Each row of a before or after table is a point. The points were changed in one or more steps. Then noise was added and the rows were shuffled. The steps act on how far a point lies along the listed directions, d1 being the first. Write out the steps. A step turns or swaps two directions, mirrors them in a line or flattens them onto one, adds a multiple of one to another, or multiplies one. Angles are multiples of 10 degrees, from the lower direction toward the higher: turns from -170 to 170, lines from 10 to 170 but not 90. Use the fewest steps. Two steps may share a direction if one is a turn and the other turns, adds or multiplies; they go together, in the order done. Otherwise the lowest direction goes first.

Directions:
(1): [-44 -10  16]
(2): [  0 -41 -24]
(3): [-19  22 -38]
Before (14 x 3)
[[-12 -21 -25]
 [-20 -18 -10]
 [ 33 -45 -14]
 [  3 -21 -21]
 [-72  12  30]
 [ -3  14 -20]
 [ 58   8   5]
 [-37 -16  -5]
 [ -9  -7   4]
 [-27  59  -4]
 [ 13  26   3]
 [ 57  20  10]
 [ 12 -16 -25]
 [-25  16  10]]
After (14 x 3)
[[  9 -27  -9]
 [  8  31  -6]
 [-37  71 -23]
 [-29  21   3]
 [ 42 -56   4]
 [ 56   9   1]
 [-17 -22  -1]
 [ 17 -22 -14]
 [ -6 -28 -12]
 [ -8  -8   5]
 [-34 -20   2]
 [ 53  25   2]
 [ -3  16 -21]
 [-77  18  19]]
Steps: add -0.5 times d2 to d3

Directions:
(1): [ 30  -5 -19 -41]
(2): [-31 -17 -41  -2]
(3): [-32  21  17 -35]
Before (12 x 4)
[[  0   1  33   0]
 [-12 -23 -50  13]
 [ 10   0   7  41]
 [-82 -23 -43  11]
 [-18  14 -35 -11]
 [ 29  -8   5  10]
 [ 15  -9  10  14]
 [-73  -1   2 -14]
 [ 29  13   8 -20]
 [-68  20  14 -16]
 [ -5  -8  16  21]
 [-21  -3 -10  16]]
After (12 x 4)
[[ 21  10  65  28]
 [  6 -27  -9  25]
 [-35  38  28 -47]
 [-22 -15   5  16]
 [-18 -11 -22  -8]
 [  9  36  17 -14]
 [-17 -12 -12  -1]
 [-18  16  26   3]
 [ 29  -7 -35  -3]
 [-40  -3 -13  13]
 [-25  45  89 -16]
 [ 36   9  48  49]]
Steps: turn d2 and d3 by 130 degrees; multiply d3 by 1.3

Directions:
(1): [-59 -11 -13   8 -26   0]
(2): [-10 -19 -24  23  48 -24]
(3): [ 25 -34   2  30 -34 -25]
(4): [  5   8 -30 -41 -13 -41]
(5): [ 14 -29 -41 -12  -3  40]
(6): [ -9 -44  33 -34  11  -4]
Before (13 x 6)
[[ -4  -9 -22 -30  -5   6]
 [ 12   0  -8  15  -6  20]
 [  1 -22 -43  -3 -10  -4]
 [ 12  -8 -14  25 -11   9]
 [ 13  13 -30   4  14 -28]
 [-13  -2  -7  12  23   6]
 [ 19 -34 -13  21  12   9]
 [ 20  10   8 -43 -13 -18]
 [ 24   6  26  -2  -6 -15]
 [ 25  11 -43  -9  11   7]
 [  3   0  23   2 -11  -7]
 [ 13 -21 -12 -14 -22  -1]
 [-31  -7  15  -8  12 -12]]
After (13 x 6)
[[ 14 -12  19  31 -12  23]
 [ 42 -33 -90 -43 -10  -1]
 [ -3  37  19  25 -18 -27]
 [ 18  -5 -77 -55 -25  -1]
 [-29  28 -42 -79 -21 -70]
 [ 20 -16 -21 -51 -20 -67]
 [ 10 -31   1  13  19  52]
 [-40  14  29  -1  15 -38]
 [ 29 -50 -59 -72 -21   6]
 [ 15 -34  -7  16  27  37]
 [  4 -13 -72 -35   4   1]
 [  8 -59 -26  37   7  54]
 [-24  21  27  18  16 -16]]
Steps: turn d1 and d6 by -130 degrees; swap d2 and d3; multiply d4 by 3; multiply d5 by 2.5

Directions:
(1): [ 17 -52   9  24 -27  -1 -33 -22]
(2): [-29  12  28  42  33   2   3 -37]
(3): [-20 -41  39 -29  27 -16   7  23]
(4): [  1   2  10  27  10  46 -23  49]
(5): [ 25  19  11 -33  30   5 -50 -20]
Before (9 x 8)
[[  7  22  19 -68  36   0   4  68]
 [-25 -32  25  59  -4  39  25  42]
 [-20  -3  34 -22  36 -25  -5 -38]
 [-14  24  12 -10  41 -28  22 -25]
 [ 10 -14 -34   0 -47 -18  47 -16]
 [ -2   5  22  22   1  28   7  49]
 [-29 -15  26 -48  42  16 -11 -10]
 [-28 -35  12  25 -18 -29  35  24]
 [-17 -11  32  50  19  39 -26  -4]]
After (9 x 8)
[[ 16   0  29 -29  31 -17 -53  -8]
 [ 10  12  22  -9  11  12  -9  19]
 [ 34  79 -42 -23 -12  11   5  26]
 [ 10 -13  47 -14  44  18 -36  -7]
 [  9 -39  18 -47  10 -15   6   9]
 [-10  40  -4  14  26 -11  18 -20]
 [ -4  41 -36   4  -7  39  -7 -38]
 [ -3  39 -11  28   0   4  -3 -47]
 [-16 -12  26  42  11  22 -16 -25]]
Steps: turn d3 and d5 by 130 degrees; multiply d4 by 0.4

Directions:
(1): [-26  41  -5  16   6 -15   7  33 -12 -58  26]
(2): [-19  11 -15 -26 -27  35  16 -55 -34 -22   3]
(3): [ 24   9  38  -2 -69  10  -5  19  16 -19 -15]
Before (12 x 11)
[[ 15  33  12 -17 -62   3  15  46  17 -43  -8]
 [  2 -34   8  15  21 -12  -7 -10   7  33  -8]
 [ 13 -15   6  13  69   4  -4  11  22  35  -3]
 [ 10  11   3  31  29 -40  -9  47   2 -16  24]
 [ 26 -35  17  12  40 -15 -13  43  53  45 -19]
 [ 15 -12 -18 -14  -2   0  -3 -26   0  20 -15]
 [  3 -34   4  -2  29   5   2  -6   7  49 -17]
 [  1  72  33  23 -63 -10   1  31  -7 -84   8]
 [ 26 -32  10  10  25 -30 -25  17  36  62 -12]
 [  0 -11 -42   3  41  15  -8  -6  -3  37   7]
 [-13   5  -7 -15 -10   4  -2  -9 -13 -23  10]
 [ -9  31   6 -13 -60  27  29  18  -2 -40 -12]]
After (12 x 11)
[[ 39  23  30  -9 -69  -4   7  69  33 -23 -19]
 [ 26 -52   4 -25  11  29  -4 -31  29  64 -31]
 [-13  -9 -57  -1  45  24  -1 -21 -21  31  13]
 [-15 -23  -9 -17  22  27  15 -44 -20  27  -6]
 [  7 -21  -5  -7  69  25   4 -36   6  45  -4]
 [ -7   8  -4  -7  -1 -10  -9  11  -8 -21  14]
 [ 18 -34   0 -23   0  11 -17 -51   3  63 -20]
 [  2   0 -28 -15  -4   9   7 -33 -17  -3  -4]
 [ -4 -36   2   0  12   7   2 -42 -11  24  -9]
 [ 36 -26   7  20  29 -34 -16  26  16  34   3]
 [  0  33  21   5 -61   7  20  57  20 -42 -12]
 [ 35  47  65  43 -59 -38 -21  81  41 -40  -4]]
Steps: turn d1 and d2 by -60 degrees; multiply d3 by 1.3

Directions:
(1): [  3  21 -36 -25 -32 -11   4 -29 -17 -53   7  37]
(2): [ 30   5  20  23  -9  16  -3 -32  12 -33  47 -48]
(3): [  6  23  51   9  34  10 -16  -3 -53  -9  11  35]
(4): [-23  -2  20  10 -34 -22 -52   7 -19 -23 -40 -32]
(5): [-21  -2  15   5  -8 -28 -42  10  47   3  45  37]
(6): [ 42 -51  -2  34 -42  14  -6   4 -17  14  -1  31]
Before (13 x 12)
[[  6  -9   6  19  -7  -8 -12 -10  -1   6  17  11]
 [  8   4   8  11   8  10  -7   8  -1   4  19 -18]
 [ -1  -7  19  -3  11   1 -26  18  16  18   7 -11]
 [-32   0   0   5 -23 -13 -50   4 -47 -30 -53 -31]
 [ -8  17  -2   4  -6 -11  -7 -12   2   0  13  24]
 [  0 -11  -6   9 -16 -12   4  -1  22  12 -12 -34]
 [  0 -25 -26  15 -21  -4  10   7  21  34 -11   3]
 [ 33 -91   9  44 -66   7 -27  33 -43  46 -31  95]
 [-12   8   7   0  -3 -10  -4  13 -33   4 -32  11]
 [ 23 -17   2   5   7   5  -5  -2  -7  -2  13  -7]
 [ -1 -32   0  21 -34  -3 -34  21  -2  11  -6  31]
 [  1  -4   2  21 -18  -1 -10 -14   2  -5  25  10]
 [ -1   9  18  15   3 -14 -16  12   6  -9  18   9]]
After (13 x 12)
[[-17 -13 -16   2  17  -8 -16   9  55  23  65  44]
 [  0   5 -23  -5  -1 -10  21  16  -2   2 -14  14]
 [ 10  10 -17  -7   0  10  11   0 -16  -9   9   2]
 [-10  15  28  18   9  -5 -20  -4 -29   4  -4  12]
 [-23  -3  -7  -6   3  -5 -12  22   0  12  -7  31]
 [-14   2  -4   4 -20 -24 -18   5  30  -3  20   9]
 [ -9  -2 -16   5   5   8  23  -1  -6  20  -9   1]
 [  8  14  26   7  21  -2   2  -8 -17   6  16  22]
 [  5   9 -12 -26   2   2  -5   0 -17 -10  -5  29]
 [-10   1 -12   7  -7  -7   7   3   3  22 -21  -6]
 [-41  -8  -1 -12 -28 -30 -36  14  15  -5 -12  27]
 [ -3   0 -17   0   3  -6  12  -7  -8  12 -10   6]
 [ 16  -7 -10  -9   8   2   6  -6  -9 -10   4  -8]]
Steps: turn d1 and d3 by -150 degrees; turn d2 and d4 by -130 degrees; turn d2 and d5 by 110 degrees; multiply d6 by 0

Directions:
(1): [  3  30   4  -1  27  29 -50 -18   2  44 -36  33 -29  -8]
(2): [-18 -18  11 -20  -5 -22  14  -9 -38  74  16 -10   6  34]
Before (13 x 14)
[[  3  15   6   1   5   6  -9 -13  -1   9  -5   2  -5  -7]
 [ -8   8  11  -7   1   5  -2  -7  -4  26  -5   8  -7  -1]
 [ 14  37  -3  12  24  38 -53 -16  13  11 -44  47 -30 -33]
 [ -5   0  -2  -2   5  -2  -6  -5  -4  20  -8  12 -11  -1]
 [-14  -7   4  -8  -3  -1   1  -6  -5  44  -9   2  -1  10]
 [-23 -11  11 -27  -4 -14  -1 -25 -48  95   8 -10  -4  29]
 [  3   4   7  -2   0   2 -12 -14  -1   5 -17  12  -8   4]
 [  2  17   2  -3  13  14 -22  -9   9   1 -19  20 -20  -9]
 [-11  13   6 -15  14  11 -12 -15 -29  54 -11  14 -13  13]
 [ -3  10   4  -7   7  -1 -16  -4   2  19  -5   7  -1   3]
 [  7   2  -9   3  12  13 -19   6  27 -18 -17  17  -5  -8]
 [ -9   2   8  -6  22   6 -11 -21 -23  61  -9  16 -13  17]
 [-12  -5   4 -14  -6  -5  -6  -9 -29  58   2   2   4  23]]
After (13 x 14)
[[ -9  -6  11  -7 -12  -8  21   2  -6   6  11  -8   7   2]
 [ -7 -12  -4  -2  -6 -15  15   1  -7   7   7  -1   0   5]
 [ -6  -5   5  -9  -4 -15   5   2  -3  10  11  -7  10  11]
 [-16 -12  12 -19  -3 -16   6 -16 -47  94   6   7   0  24]
 [ -7 -35  -7  -5 -38 -33  58  10 -11 -48  44 -46  31   4]
 [ -4 -22  -6  -3 -27 -17  31  12  -9 -26  26 -21  26  11]
 [ -2   5   8  -3  -2  -7   6 -11 -10  15   9  -8   4   2]
 [-11  -4   7 -15   1  -9   3  -9 -17  36   3   3  -7  15]
 [ -3  -8   8  -7  -9 -11   5 -10 -11  11  -3   1   1  15]
 [ -5  -6   0 -11  12   2 -18  -2   2  38 -12  14  -5  13]
 [-12 -30   2  -3  -8 -24  46   1 -21   1  29 -20  19  20]
 [-13 -18   1 -12 -15 -19  41   5 -29   2  26 -20  18  18]
 [-10 -21  -2  -2 -19 -11  29   9   5  -5   9 -15  15   5]]
Steps: turn d1 and d2 by 100 degrees
